Each row of a before or after table is a point. The points were changed in one or more steps. Then noise was added and the rows were shuffled. The steps act on columns, c1 being the first. What was done? A step turns or swaps two columns, mirrors them in a line or flattens them onto one, adds a multiple of one to another, or multiplies or shifts one. Angles are multiples of 10 degrees, from the lower column toward the higher: turns from -170 to 170, lines from 10 to 170 but not 90. Use the fewest steps. Two steps may share a column if one is a turn and the other turns, adds or multiplies; they go together, in the order done. Otherwise the lowest column goes first.

Before:
0.11, 0.02, -0.24
0.27, 0.22, -0.05
0.13, -0.46, -0.07
0.26, 0.29, 0.04
0.03, 0.09, -0.30
0.11, -0.41, 1.08
0.18, 0.05, 0.09
-0.12, 0.21, 0.68
-0.92, 0.24, -0.25
-0.85, 0.28, -0.05
After, 10 rows:
-0.02, 0.88, -0.05
-0.38, -0.25, 0.73
-0.11, 0.94, -0.33
0.02, -0.09, -0.20
-0.37, -0.28, -0.45
0.13, -0.16, 0.19
0.40, -0.14, 0.39
0.07, 0.00, -0.22
0.15, 0.17, 0.84
0.29, -0.17, 0.24
Steps: turn c1 and c2 by -70 degrees; add 1 times c1 to c3

Before (8 x 4):
-0.06, 0.49, -0.06, -0.17
0.21, 0.65, 0.08, 0.02
-0.36, 0.23, 0.47, -0.23
-0.01, 0.52, -0.43, 0.27
0.18, -0.06, 0.10, 0.31
-0.85, 0.04, 0.84, 0.29
-0.55, 0.09, 0.58, 0.40
0.24, 0.07, -0.13, -0.63
After, 8 rows:
-0.86, 0.57, -0.61, 0.29
0.24, -0.03, 0.13, -0.61
0.19, 0.54, 0.36, 0.02
-0.36, 0.48, -0.21, -0.21
-0.06, 0.32, 0.36, -0.16
-0.03, 0.12, 0.65, 0.27
-0.55, 0.42, -0.38, 0.40
0.16, 0.01, -0.10, 0.31
Steps: mirror c2 and c3 in the line at 20 degrees

Before, 14 rows:
0.64, -0.11, 0.44, -0.53, -0.30, -0.03
0.09, -0.51, 0.01, -0.43, -0.39, -0.55
-0.40, -0.73, -0.36, -0.01, 0.28, -0.45
0.31, -0.42, -0.57, -0.37, -0.05, -0.02
-0.10, -0.86, -0.24, 0.39, -0.06, -0.34
0.59, 0.75, 0.86, -0.16, -0.30, 0.53
-0.31, -0.48, 0.22, 0.22, 0.12, -0.24
0.32, 0.33, 0.53, -0.18, -0.89, 0.13
-0.38, -0.64, 0.20, 0.00, -0.24, 0.30
-0.33, -0.59, -0.30, -0.32, 0.22, -0.59
-0.27, -0.87, 0.11, 0.39, 0.00, -0.44
0.23, -0.20, 0.53, -0.53, -0.16, 0.36
-0.40, -0.78, -0.31, 0.27, 0.04, -0.39
-0.61, -0.33, -0.13, -0.06, -0.02, -0.04
After:
-0.05, -0.66, -0.62, -0.13, 0.25, 0.30
0.05, -0.29, 0.33, -0.10, -0.19, -0.52
0.05, -0.20, -0.07, -0.07, -0.40, -0.46
-0.02, -0.64, 0.26, -0.09, -0.16, -0.22
0.14, 0.26, 0.13, 0.07, -0.90, -0.57
0.00, -0.73, -0.37, -0.13, 0.09, 0.31
-0.05, -0.34, -0.04, -0.06, 0.06, 0.07
0.01, -0.77, -0.32, -0.20, -0.01, 0.24
-0.09, -0.69, -0.45, -0.09, 0.34, 0.35
0.10, -0.57, -0.58, -0.09, -0.40, 0.02
0.02, -0.45, -0.05, -0.11, -0.07, 0.59
0.05, 0.73, 0.52, 0.14, -0.39, -0.86
-0.04, -0.42, -0.24, -0.11, 0.20, -0.25
-0.01, -0.78, -0.45, -0.16, 0.03, -0.15
Steps: flatten c1 and c5 onto the line at 100 degrees; flatten c2 and c4 onto the line at 10 degrees; turn c3 and c6 by -90 degrees

Before:
-0.07, -0.08, 0.02, -0.49, 0.27, 0.24, 0.09, -0.55
-0.46, 0.43, 0.81, 0.36, -0.59, -0.66, -0.02, 0.29
-0.02, -0.33, 0.17, 0.00, 0.55, 0.42, 0.10, -0.63
-0.01, 0.26, -0.40, 0.04, 0.26, -0.56, 0.10, -0.57
-0.05, -0.04, 0.49, 0.72, 0.51, -0.20, 0.23, -0.28
0.14, -0.30, 0.12, 0.10, -0.28, -0.37, 0.24, -0.53
-0.33, -0.39, 0.51, 0.13, 0.58, 0.20, 0.01, -0.62
0.41, -0.69, -0.05, 0.77, 0.21, -0.69, 0.03, -0.01
0.39, 0.25, 0.23, -0.17, 0.17, -0.62, -0.19, -0.10
0.03, -0.32, 0.31, 0.52, 0.26, 0.35, -0.72, -0.58
-0.60, 0.14, 0.16, -0.29, -0.39, -0.69, 0.31, 0.37
-0.03, 0.27, -0.11, -0.30, -0.14, 0.30, 0.25, 0.48
-0.33, 0.05, -0.42, 0.52, -0.39, 0.48, -0.05, -0.16
0.33, 0.28, 0.32, -0.38, 0.17, -0.44, -0.95, 0.15
After (14 x 8):
0.13, -0.34, -0.14, -0.03, 0.56, 0.30, -0.01, -0.72
0.81, 0.42, -0.32, 0.33, -0.63, -0.62, -0.10, 0.38
-0.21, 0.27, 0.28, 0.08, 0.25, -0.62, 0.01, -0.45
-0.13, 0.25, -0.45, -0.20, 0.11, -0.62, -0.33, 0.00
0.60, -0.35, -0.17, 0.13, 0.61, 0.12, -0.10, -0.64
-0.01, 0.03, 0.53, 0.43, -0.39, 0.49, -0.13, -0.26
0.14, -0.30, -0.27, 0.57, 0.28, 0.29, -0.84, -0.61
-0.06, 0.25, 0.11, -0.34, -0.11, 0.39, 0.15, 0.46
0.35, 0.04, -0.32, 0.67, 0.50, -0.22, 0.11, -0.30
-0.07, -0.37, -0.17, 0.09, -0.30, -0.49, 0.14, -0.47
0.61, 0.09, 0.27, -0.27, -0.38, -0.63, 0.20, 0.47
-0.06, 0.34, -0.38, -0.36, 0.14, -0.40, -1.03, 0.27
-0.32, -0.72, -0.22, 0.71, 0.19, -0.69, -0.09, 0.12
0.06, -0.08, 0.04, -0.50, 0.28, 0.15, -0.02, -0.60
Steps: turn c1 and c3 by -140 degrees; turn c6 and c8 by -10 degrees; shift c7 by -0.10
